Each row is a point. To make a cloud, some directions were put in groups of two or more. Within a group, all points are equally far from the middle, so they leave a hole (a ring in 2 directions, a hollow ball in 3). The other directions are filled evenly. Then the cloud was stretched, turned, moved and blurred a little. Count the holes, and give their numbers of directions, smallest first.

Cloud (22 x 3):
[[ 1.63 -0.70 -2.35]
 [-0.23  3.56  0.96]
 [-0.68  1.95  0.96]
 [ 2.56  1.11 -1.84]
 [ 0.82 -0.43  1.99]
 [-1.34  2.06  0.03]
 [-1.71  1.37  0.37]
 [-1.40 -2.21 -1.20]
 [-3.82 -1.26  0.24]
 [-0.99 -0.34  2.00]
 [ 0.52  0.98 -2.81]
 [-1.86 -0.80 -1.18]
 [-3.40 -0.72  2.81]
 [-1.36  0.47  0.77]
 [ 1.27 -0.69  3.19]
 [-3.36  0.57  0.88]
 [ 0.58  1.39  1.06]
 [-1.45  1.97 -3.48]
 [-0.80  0.68 -1.88]
 [ 1.47 -0.66 -1.63]
 [-1.05 -1.51 -0.06]
 [ 0.30 -1.98 -0.65]]
Holes: 0

Cloud (21 x 3):
[[ 0.36 -2.39  0.10]
 [-1.87 -3.03 -0.34]
 [ 1.83  0.17  3.42]
 [ 2.94  0.35  1.66]
 [ 3.62 -0.84  1.07]
 [-0.85  0.35  1.49]
 [ 2.94 -0.76  2.16]
 [-1.09  0.75 -0.84]
 [ 1.82 -0.01  1.83]
 [ 2.46 -0.70  0.63]
 [ 2.20 -1.80  2.47]
 [-0.87 -0.35 -2.18]
 [ 0.94 -0.66  1.48]
 [-1.86  0.38  0.63]
 [-0.49 -1.96  0.10]
 [ 3.09 -0.60  1.31]
 [ 0.71 -1.16  1.41]
 [ 1.10 -2.42  1.70]
 [ 3.10 -1.93  0.01]
 [ 0.87 -0.14 -2.31]
 [ 2.33  1.20  0.80]]
Holes: 0

Cloud (28 x 4):
[[ 2.17 -0.25 -2.34  0.74]
 [ 1.29  0.79 -2.57  2.64]
 [-0.57 -1.81  0.82 -1.78]
 [-2.48  1.18 -0.10  1.03]
 [ 1.19  0.11  3.05  0.90]
 [ 0.26  0.72  1.35 -2.08]
 [ 0.91  0.26 -0.84  4.03]
 [-1.17  1.47  1.76  1.87]
 [-0.96 -0.54 -2.76  0.07]
 [-0.41 -0.83  1.56 -2.09]
 [-0.58 -1.98  0.85 -1.72]
 [ 1.57 -2.45 -1.20 -0.05]
 [ 2.86 -1.51  0.95  1.12]
 [ 0.94 -0.52 -0.28  4.06]
 [ 1.12  2.76 -0.49  0.49]
 [ 3.02  0.19 -0.56  0.25]
 [-0.92 -2.64  1.33 -0.70]
 [ 1.26  0.19  2.43  2.39]
 [-0.91 -0.50 -3.06  1.08]
 [-1.85  1.89  0.68  1.41]
 [-0.17  3.00 -0.08  1.11]
 [ 0.93 -0.50 -0.32  4.03]
 [-1.14  2.50 -0.24  0.01]
 [ 0.98  0.79  0.33  3.78]
 [ 1.16  0.37  1.68  3.15]
 [ 1.29  0.23 -2.99  1.78]
 [ 1.32  2.61 -0.26 -0.09]
 [-0.42 -2.87  0.62 -0.90]]
Holes: 2 (2, 2)

Cloud (27 x 4):
[[-0.76  0.11  2.55 -0.67]
 [ 0.21  1.69 -2.17 -0.41]
 [ 1.44  0.36 -0.87  0.14]
 [ 3.19 -0.29  0.72 -0.53]
 [ 2.53  2.63 -1.01  2.81]
 [ 1.00  1.08  3.69  1.81]
 [ 2.42  1.46  1.80 -1.03]
 [ 1.78  0.58 -2.17  2.13]
 [-2.96 -2.33 -0.76 -0.46]
 [-1.13  1.64  2.23 -0.65]
 [ 0.77  1.72  3.43  0.43]
 [ 1.50  2.00  2.11 -1.34]
 [-3.23 -0.42  1.63 -0.24]
 [ 0.29  1.01 -2.81  1.60]
 [ 1.22 -1.48 -0.97  1.92]
 [-0.34  0.14 -3.89 -0.42]
 [-0.05 -0.76 -2.85  1.14]
 [-0.45  1.35 -1.05  1.37]
 [-1.56  0.44 -3.19 -0.28]
 [-2.73 -1.72 -2.52  0.57]
 [-2.47  0.77  1.68  0.53]
 [ 2.26  2.51  0.20  2.83]
 [-1.63 -1.38 -1.70 -0.82]
 [ 0.21  2.26  0.06 -1.26]
 [-1.91  1.85  2.35 -0.61]
 [ 0.20  0.77  0.21 -0.11]
 [ 0.17 -1.69 -0.44  0.88]]
Holes: 0

Cloud (26 x 4):
[[-0.16  1.92 -1.69  2.15]
 [ 0.39  2.96 -2.35 -0.03]
 [ 0.49  0.58 -1.74 -0.04]
 [-1.69  0.00  0.36 -2.06]
 [ 2.61 -3.62 -1.43 -0.77]
 [-2.20 -0.32 -1.06  1.21]
 [-1.26  2.21  0.11  1.66]
 [ 2.32 -0.21 -2.91  3.01]
 [ 0.21  2.06  1.35  2.47]
 [ 0.80 -3.79 -1.28  1.08]
 [-0.47 -1.84  0.05  3.00]
 [ 0.36  1.33 -2.39 -1.16]
 [ 1.84 -0.92 -0.59  1.79]
 [ 2.70 -2.56 -0.63 -0.19]
 [-0.97  0.57 -1.08  2.60]
 [ 0.40  0.52 -0.48  0.13]
 [-0.31 -1.45 -2.11 -2.07]
 [ 0.40  1.21  0.90 -1.20]
 [ 3.23 -3.13 -2.47 -0.98]
 [ 1.93 -1.16 -1.26  2.86]
 [-0.58 -0.31  0.63 -3.05]
 [ 2.70 -1.35 -1.40  0.06]
 [-0.32 -2.53  0.06  3.35]
 [-0.28  0.32  1.05  2.60]
 [-0.90  0.00  1.07 -0.23]
 [ 0.64 -1.54  0.78  0.69]]
Holes: 0

Cloud (48 x 6):
[[ 1.94 -1.53  2.21 -0.36  3.21  0.87]
 [-0.39  0.33  2.05 -1.26 -1.30  2.44]
 [-1.60  1.20  0.50 -0.79 -0.74  1.08]
 [ 0.13  2.40  2.85  2.84  1.68  0.23]
 [-0.86  2.30 -0.44  0.12  0.41 -0.20]
 [ 2.40  0.26  3.87 -0.04 -1.73 -0.14]
 [ 2.20  1.88 -1.51 -0.37 -1.52 -0.87]
 [ 0.76 -3.52  1.84  0.47  0.19 -0.24]
 [ 1.74  0.42  0.35  0.21  0.48 -1.57]
 [ 0.28 -1.58  1.35 -1.77 -1.37 -0.70]
 [-0.95  0.12 -0.87  1.58  3.98  2.48]
 [ 0.57 -0.15  3.62  0.76 -0.88  0.76]
 [ 1.27 -2.15  0.83 -0.04 -1.28  1.73]
 [ 0.09  4.34 -0.02  0.32  0.78  0.78]
 [-1.36  2.09  2.37 -0.09  0.31  0.27]
 [ 0.52  0.18  2.27 -0.68  2.17  0.51]
 [-2.32  1.31  2.91 -0.43  1.59  3.10]
 [ 1.65  2.48  4.27 -0.35  1.72 -0.17]
 [ 1.98  0.36  4.25 -0.27  2.03  1.79]
 [-1.47 -1.09  0.66 -0.38  1.25  0.51]
 [ 0.71  3.55  2.14 -0.34 -0.18 -0.13]
 [-1.48 -1.64 -2.07 -0.52  0.94  0.28]
 [-1.95 -1.05  3.53 -0.38  2.62  3.51]
 [-3.41 -0.03  1.56  2.25  1.66 -0.80]
 [ 1.15  2.98  1.59  2.11  2.21  1.22]
 [-0.51 -1.69  3.13 -1.12 -1.08  1.45]
 [-0.94 -1.93  3.97  0.49  0.29  1.64]
 [-1.90 -0.36 -0.06  2.37 -0.92 -0.71]
 [ 1.13  0.38  1.86  0.23 -0.47 -1.86]
 [ 1.07  0.43  1.01  0.34  0.76  0.62]
 [-1.53  0.91  1.94  1.91  0.61  2.97]
 [-0.40 -1.49  1.50 -2.53 -0.91  0.43]
 [-0.14  1.44 -0.32  3.12  0.36  1.23]
 [ 0.72  2.87  3.18  0.32 -0.38 -0.42]
 [ 0.60  0.94  1.22  0.00  0.01 -0.87]
 [ 0.93  2.65  0.24 -0.23 -2.28  0.02]
 [ 2.05 -0.40  2.84  2.21 -0.95  0.22]
 [-0.23  0.12 -1.94  0.76  3.94  3.01]
 [ 0.70 -1.96  0.42 -1.97  2.65  2.11]
 [ 0.98  1.27  1.09 -1.05  0.12  2.43]
 [-0.11 -1.17  2.96 -0.19 -0.45  1.61]
 [ 2.75  3.35 -0.76  1.82  3.47 -1.50]
 [ 0.27  1.79  4.18  0.00 -0.23 -0.11]
 [-1.47  0.26  1.02  1.94  2.73 -2.08]
 [ 1.65  2.25  0.06  0.96  1.19  1.88]
 [ 3.29  1.52  0.31 -1.86  0.88  1.07]
 [-2.27 -1.37  0.59  0.91 -0.13  0.83]
 [-1.40  0.32  2.73 -1.02  0.47  0.08]]
Holes: 0

Cloud (49 x 6):
[[-2.11 -0.65  3.59  1.88  0.97  1.53]
 [-0.39 -2.31 -2.26  1.95  0.27  1.12]
 [-0.78 -5.42 -1.81  0.14 -2.05  0.39]
 [-1.51  0.78  1.98  2.87 -0.61  1.14]
 [ 0.51  1.60 -2.06  0.19  0.70 -0.06]
 [-2.00 -0.64  1.78  2.61  0.33  0.75]
 [ 0.90  0.95  3.56  2.04 -2.79 -0.25]
 [-1.48 -0.98 -3.35  3.25 -0.04 -0.09]
 [-0.35 -0.37 -2.16 -0.96 -0.38 -0.43]
 [ 1.02 -0.80  0.73 -0.64  0.17  1.60]
 [-2.60 -0.60 -0.54  0.76 -2.89 -0.80]
 [-1.64  0.83 -2.53  1.82 -0.84 -0.64]
 [-2.55 -0.77  0.38  1.18 -1.04  0.64]
 [ 2.52 -0.65  0.79  1.79 -0.60  1.03]
 [-1.96 -2.24  1.22  0.42 -0.70 -0.51]
 [-0.86 -2.78  0.06 -0.15 -0.24 -0.64]
 [ 1.41  1.03  2.09 -0.37 -0.12  1.23]
 [ 1.17  0.88  0.39  0.02 -1.81 -1.97]
 [-0.90  0.40 -1.82  0.97  0.26  0.66]
 [-0.73  0.11 -3.72  1.52  0.27 -0.67]
 [ 1.06 -2.29  1.88  0.66 -1.24  1.28]
 [-1.71 -3.21 -1.62  1.08  0.77  3.33]
 [-0.27  3.49  1.60  0.66 -1.90 -3.28]
 [ 1.92 -3.42 -1.41 -0.77 -2.16  0.60]
 [-0.30  2.31  3.45  1.60 -0.48  1.00]
 [ 0.10 -1.73 -0.23  2.38  0.19  2.50]
 [-0.87  0.38 -1.44  2.33 -2.94  0.36]
 [ 4.05 -2.23  1.69  0.31  0.40  0.56]
 [ 1.14  0.82  3.71 -0.39 -3.05 -1.41]
 [ 1.19  0.27 -1.91  2.78 -0.81 -1.34]
 [-0.92 -0.55  0.23  1.39 -3.83  0.10]
 [-0.74 -4.28  0.38  1.31 -1.27 -0.15]
 [ 0.16 -2.42  1.69  1.45 -0.10 -0.96]
 [-1.41  2.64 -4.19  1.23 -4.06 -2.18]
 [-1.51 -2.84 -0.32  0.04 -0.63  1.25]
 [ 1.07 -1.92  0.16 -0.74  1.43 -0.54]
 [-3.01 -2.08 -1.49 -0.08 -0.01  2.63]
 [-0.51  1.98  2.39  2.22 -1.38 -0.27]
 [-1.94 -1.51 -2.55  0.24  1.36 -0.53]
 [-1.74 -1.28 -1.68  1.05 -2.09 -1.67]
 [ 0.41 -0.28 -2.39  0.66 -1.11 -0.47]
 [ 0.79 -1.25  2.51 -0.74  0.42 -0.52]
 [ 0.33 -1.39 -0.81  0.87 -2.85 -1.33]
 [-1.44 -1.75 -1.66  2.91 -0.28  2.75]
 [-0.63 -1.41  0.97 -2.01 -0.72  0.05]
 [ 0.37 -1.37 -1.87 -1.00 -1.45  0.32]
 [ 1.09 -0.72 -1.10 -0.02 -2.29 -2.82]
 [-2.12 -3.17  0.51  0.33 -1.39  1.15]
 [ 2.06 -1.97 -1.74 -1.90 -1.84 -0.06]]
Holes: 0

Cloud (77 x 8):
[[-0.21  2.14  2.81  1.22  1.69 -0.28 -1.44  0.07]
 [-0.76  1.60  0.61  1.47 -3.16  1.11  2.09 -0.58]
 [-0.24 -1.31  1.79  0.29 -2.84 -0.94 -0.01 -1.11]
 [-0.45  1.47  1.93  2.02  0.32  1.90  1.30  0.60]
 [-0.80 -1.10  2.46  1.12 -2.13 -1.75 -1.36 -0.24]
 [-0.12 -0.45  1.89  4.06  0.17 -0.58 -0.19 -0.31]
 [-0.42  0.90 -0.67  2.50  4.70  1.29  1.78 -0.76]
 [-0.18  0.54 -1.59 -1.15  0.56 -0.23 -1.50 -2.12]
 [ 0.83 -0.13  1.11  4.36  0.82  1.35 -2.02  2.42]
 [-1.52  2.08 -1.42  2.78  1.19  2.11  2.53 -2.26]
 [ 1.23  0.00 -1.64  0.52 -2.53 -0.32 -1.22  0.20]
 [-2.13 -0.03 -0.57  0.66 -3.05 -0.09 -1.11  0.26]
 [ 2.00  0.05  0.00  2.04  2.89 -0.15  1.29 -0.09]
 [ 0.04 -0.79 -1.71  0.91 -1.87  0.80 -1.62  0.84]
 [ 1.41  1.47 -0.18  0.51  1.20 -2.69  0.76 -0.61]
 [ 0.84  1.37 -0.46  1.53  1.59 -0.26  2.29 -0.61]
 [-2.56  1.12 -3.54  0.07  0.01  1.89  1.07  1.01]
 [ 3.30 -1.34  2.05  1.82  1.79  1.07  0.35 -0.25]
 [ 0.59 -1.61 -0.07  0.70  3.87  0.87 -3.09  0.49]
 [-1.05  2.65  1.65  1.86 -2.29 -0.79 -0.33 -0.69]
 [-1.39 -0.69 -2.24 -2.54 -1.76 -0.97  1.00  0.91]
 [-1.40  1.37 -0.22  1.08 -0.98  3.58  0.39  1.32]
 [-0.11 -2.68 -0.86 -2.09 -1.05 -2.60 -0.85  1.42]
 [-3.55  1.54 -1.72 -2.06 -0.30 -0.12  0.09 -0.76]
 [-2.28 -0.55 -1.27 -0.24  2.20 -0.74  2.47  0.43]
 [-2.09 -1.43  0.07  0.37 -1.01  0.38 -3.06 -2.41]
 [-0.69 -1.43 -0.50  1.51  1.85  0.39  0.69 -2.01]
 [-4.56  0.87  0.10  0.56 -0.70  1.71  0.69  0.02]
 [ 1.44 -0.79  1.75  4.30  2.70  1.80  0.32  0.83]
 [ 0.62  2.91  0.42  0.11 -2.04  4.10  0.32 -3.99]
 [-2.70  2.02 -2.33 -2.02 -0.37  0.42  0.43 -1.31]
 [ 2.35 -0.27  1.85 -0.29  0.33  0.04  1.49 -1.07]
 [-1.14 -0.75  1.97  3.27  4.42  2.11 -1.41 -1.14]
 [ 1.21  2.96  0.97 -0.62  1.12 -1.47 -0.65 -0.27]
 [ 0.35 -0.70  2.08  3.65 -0.96 -0.77 -2.04  1.15]
 [ 0.43 -0.40  0.69  0.90 -4.32  1.30 -0.33 -0.69]
 [ 3.52 -0.21 -1.20 -0.51 -1.86 -1.13  0.73 -1.80]
 [-1.10  1.29 -2.14 -1.20  1.43  2.64 -0.25 -0.48]
 [-1.36  2.10 -3.27  0.03  0.01  0.67  0.72 -1.62]
 [ 0.04  0.20 -0.49  2.07  0.86 -0.43 -0.87  2.72]
 [-1.11 -0.32 -1.52 -0.61 -1.66 -0.11 -1.72 -0.81]
 [ 1.82  2.74  2.41  0.49 -0.10 -0.47 -1.76 -0.98]
 [ 2.60 -0.94  1.85  2.58  0.71  1.14 -1.19 -2.61]
 [-2.87 -0.16  0.10  3.63 -0.20  1.06 -1.62 -1.98]
 [ 0.94  1.72 -1.52  2.01  2.69 -0.67 -0.19 -2.11]
 [-1.80  0.28 -3.04  0.82  2.67  1.69  2.39  1.15]
 [ 1.36  0.82  1.58  1.73 -1.97 -0.75  0.94 -2.04]
 [ 0.09 -0.98 -0.41  0.45  1.23 -0.51  2.60  1.57]
 [-0.86  2.37 -0.60  0.08  0.73 -0.21 -0.07  0.71]
 [ 1.39 -0.71  0.93  0.49  3.90 -0.58  0.73 -1.23]
 [-1.25  2.51  1.44 -1.13  0.28 -0.09 -1.56 -2.18]
 [-3.12  0.65 -0.10  0.05 -0.04  3.04 -0.44 -1.44]
 [-2.69  1.74 -0.34  2.81  0.27  3.03  0.41  2.19]
 [-0.89  0.69  0.07 -0.30  1.51  1.09 -0.43  2.33]
 [-2.57  2.10  1.58  2.97  2.82  0.07 -1.74 -0.39]
 [ 1.46  0.21 -2.14 -1.07  0.81  2.14  0.36  0.70]
 [-4.25 -0.39 -1.16  1.50  1.61  0.16  3.25  0.93]
 [-2.63  0.53 -0.37  0.79  0.45  1.74  2.50 -1.12]
 [-1.71  2.17  1.67 -0.58  0.16  1.78 -0.47 -2.57]
 [ 3.85  1.81  1.20  1.53 -0.21  0.84  1.69 -2.26]
 [ 3.05 -0.82 -0.25 -0.84 -1.09 -1.24 -1.33  0.74]
 [-0.97  1.20 -2.90 -0.56  0.95  1.73  2.42 -1.95]
 [ 4.21 -0.88  0.58  2.99  3.34  1.15  0.72  0.59]
 [-1.58 -0.94  0.94  4.74  1.43  0.98  0.11  0.68]
 [-2.64  1.09 -1.90  0.75  1.12  0.96  0.70  2.52]
 [-0.45  1.66 -2.79 -0.07  0.19  2.10  1.10  0.91]
 [-1.37  0.70 -1.05  1.39  1.71  2.54  3.99  1.44]
 [ 0.37  2.76  1.99  2.57 -0.24  1.40  3.00  1.20]
 [ 0.43 -1.40  1.19  3.44  0.62  0.68 -1.38 -2.18]
 [ 0.89  0.50 -0.53 -0.07  1.41 -2.59 -0.15 -0.94]
 [-2.37  2.39  0.28 -0.20 -0.43 -0.65 -0.70 -0.52]
 [-2.09 -2.07 -0.64 -0.29 -0.39 -1.26 -0.98  3.02]
 [ 0.35  0.59 -2.91 -1.88 -1.30  1.73  0.19 -1.00]
 [ 1.46  2.45  1.54  3.45  0.07  0.88  1.36 -1.57]
 [-0.91  3.03 -1.46  1.49  0.92  1.49  2.91 -2.97]
 [-0.62 -0.08 -1.15  1.66  4.23  0.51  1.89  0.98]
 [-2.36 -0.48  0.72  1.18 -2.51  0.23  2.90  2.13]]
Holes: 1 (2)
